Rows are points. The ring and each string are closed loops that go straight from each point to the next, and from the last back to the first. Before rounding, they use only three directions, however many columns there are. How many times does the string pass through the ring? Passing back the other way cancels.
In the rows, 128 means zero.

Ring (10 x 4):
[[147  93  94 114]
 [136 118 106 137]
 [107 137 130 167]
 [ 79 131 147 181]
 [ 64 111 158 174]
 [ 65  89 167 151]
 [ 82  68 168 116]
 [106  53 154  89]
 [129  48 127  78]
 [144  57 102  84]]
String (25 x 4):
[[115 107 137 130]
 [120 100  97 147]
 [140  94  49 152]
 [170 102  66 114]
 [161  96 105  94]
 [126  96 138 109]
 [127  68  98 114]
 [134  39  66 107]
 [154  18  61  71]
 [158  48 117  53]
 [133  95 162  84]
 [116  82 129 116]
 [132  41  74 106]
 [151  29  49  92]
 [126  63  84 122]
 [122  97 138 114]
 [127 109 153 108]
 [124  97 117 127]
 [130  96  61 157]
 [119 103  84 158]
 [109  94 110 146]
 [108 103  87 169]
 [116 145  88 191]
 [125 159 124 169]
 [127 144 154 134]]
Times through: 3

Ring (6 x 8):
[[126 176 114 120  91 160 214 136]
 [ 94 182  87 151  96 115 158 172]
 [ 92 151 135 159 116  99 101 160]
 [124 111 177 149 127 108  85 122]
 [162  96 190 124 121 143 133  85]
 [155 130 171 111 107 168 188  95]]
String (22 x 8):
[[122 183  40 141  79 126 203 159]
 [ 70 227  61 146  83 128 201 198]
 [ 74 201 109 147  99 125 165 183]
 [ 94 172 129 145 106 124 147 160]
 [118 147 120 145 106 117 139 142]
 [115 140 100 159 107  94 112 151]
 [ 80 149 141 168 122  85  74 169]
 [ 59 154 209 161 138 101  61 170]
 [102 135 185 147 127 116  96 139]
 [131 121 152 143 116 118 117 122]
 [158  94 138 145 116 109 107 103]
 [173  66 182 139 128 114  87  78]
 [159  83 226 124 133 142 109  78]
 [148 108 221 117 126 156 138  89]
 [138 131 154 130 111 138 151 115]
 [170 108 128 128 104 136 159  94]
 [173 121 169 103 104 177 204  80]
 [151 158 182  91  99 203 242  95]
 [121 186 174  98  97 198 242 123]
 [112 186 150 113  97 175 220 138]
 [119 157 141 131 105 142 167 135]
 [141 147  86 137  93 128 176 131]]
Times through: 4
String (26 x 8):
[[127 154  79 146  94 116 160 145]
 [139 137  80 148  97 109 147 135]
 [ 95 173  62 164  96  92 135 177]
 [ 50 199 115 166 109  97 115 202]
 [ 51 190 151 161 118 106 107 192]
 [ 71 172 163 152 119 115 113 171]
 [111 147 143 144 112 121 131 141]
 [130 129 115 150 108 107 123 133]
 [114 130 111 163 113  87  92 148]
 [ 56 166 154 172 125  85  68 186]
 [ 48 182 161 165 123  98  88 192]
 [ 87 166 140 151 113 114 124 163]
 [108 155 122 147 107 116 136 150]
 [134 136 104 144 102 116 143 132]
 [116 162  65 154  93 105 152 158]
 [ 98 192  52 151  85 114 178 177]
 [ 80 220  68 140  83 136 209 188]
 [ 80 225  89 130  84 153 224 182]
 [ 88 203 133 126  96 159 205 163]
 [129 148 122 135 102 133 163 131]
 [137 154  93 133  93 135 184 132]
 [141 164  68 131  84 139 206 135]
 [ 97 219  90 120  80 168 246 166]
 [ 84 225 101 123  84 164 235 175]
 [ 93 194 124 131  97 148 192 162]
 [126 152 107 139  99 127 162 138]]
Times through: 4

Ring (9 x 12):
[[107 153  90 125 160  85  91 163 170 106 120  90]
 [ 96 155  74 107 184 100  93 169 193 134 118 117]
 [ 95 157  79 101 183 116 106 167 196 140 108 138]
 [104 164 109 109 151 136 131 155 180 120  85 151]
 [120 167 146 128 107 145 153 141 150  84  66 145]
 [139 158 167 146  72 134 163 134 115  51  71 127]
 [143 149 162 150  71 119 156 136 105  45  86 114]
 [137 142 136 148  96  92 128 147 114  57 111  89]
 [122 148 111 139 130  82 103 156 143  80 118  81]]
String (31 x 12):
[[115 157 119 121 132 125 133 152 159 100  91 135]
 [118 143 106 117 139 117 131 157 152 106 109 139]
 [119 134 101 107 143 127 142 158 149 115 114 162]
 [127 166 161 131  89 156 170 135 138  74  58 157]
 [135 193 208 159  43 163 179 118 125  31  20 126]
 [130 181 179 154  70 138 155 129 132  45  48 109]
 [125 157 137 135 108 120 138 145 139  76  88 120]
 [134 138 132 130 104 121 151 147 121  78 103 138]
 [140 130 132 131  99 117 154 147 111  74 111 139]
 [159 137 177 159  45 119 172 131  75  25  90 116]
 [160 149 191 172  32 112 166 126  73   7  79  91]
 [144 163 177 167  57 108 146 131 103  25  75  81]
 [124 152 127 134 117 110 129 149 140  80  99 112]
 [128 124  99 121 135  97 126 160 130  97 134 127]
 [138 121 109 137 117  79 120 157 112  74 140  98]
 [136 145 133 157  98  73 110 148 115  49 117  60]
 [129 151 125 154 111  72 101 151 129  58 116  56]
 [120 165 129 149 116  88 105 149 146  66  97  68]
 [117 159 119 137 128  97 110 153 153  83 101  90]
 [115 142  95 120 150  97 111 161 155 106 122 114]
 [104 135  61 109 186  78  84 174 175 130 147 105]
 [ 91 152  57 111 200  74  67 176 198 137 136  87]
 [ 90 160  66 110 195  86  74 172 203 136 123  96]
 [ 93 174  91 119 172 101  88 163 198 120  98  96]
 [103 170 109 124 149 111 107 156 179 105  91 106]
 [113 149 104 119 145 111 120 158 160 106 108 126]
 [ 97 140  61  91 195 112 106 173 190 153 129 152]
 [ 83 157  59  83 210 127 103 174 218 169 111 162]
 [ 92 177 101 106 168 137 117 158 203 132  78 143]
 [103 185 132 125 132 138 128 146 183  99  61 125]
 [111 172 130 126 127 130 131 147 167  94  75 126]]
Times through: 5
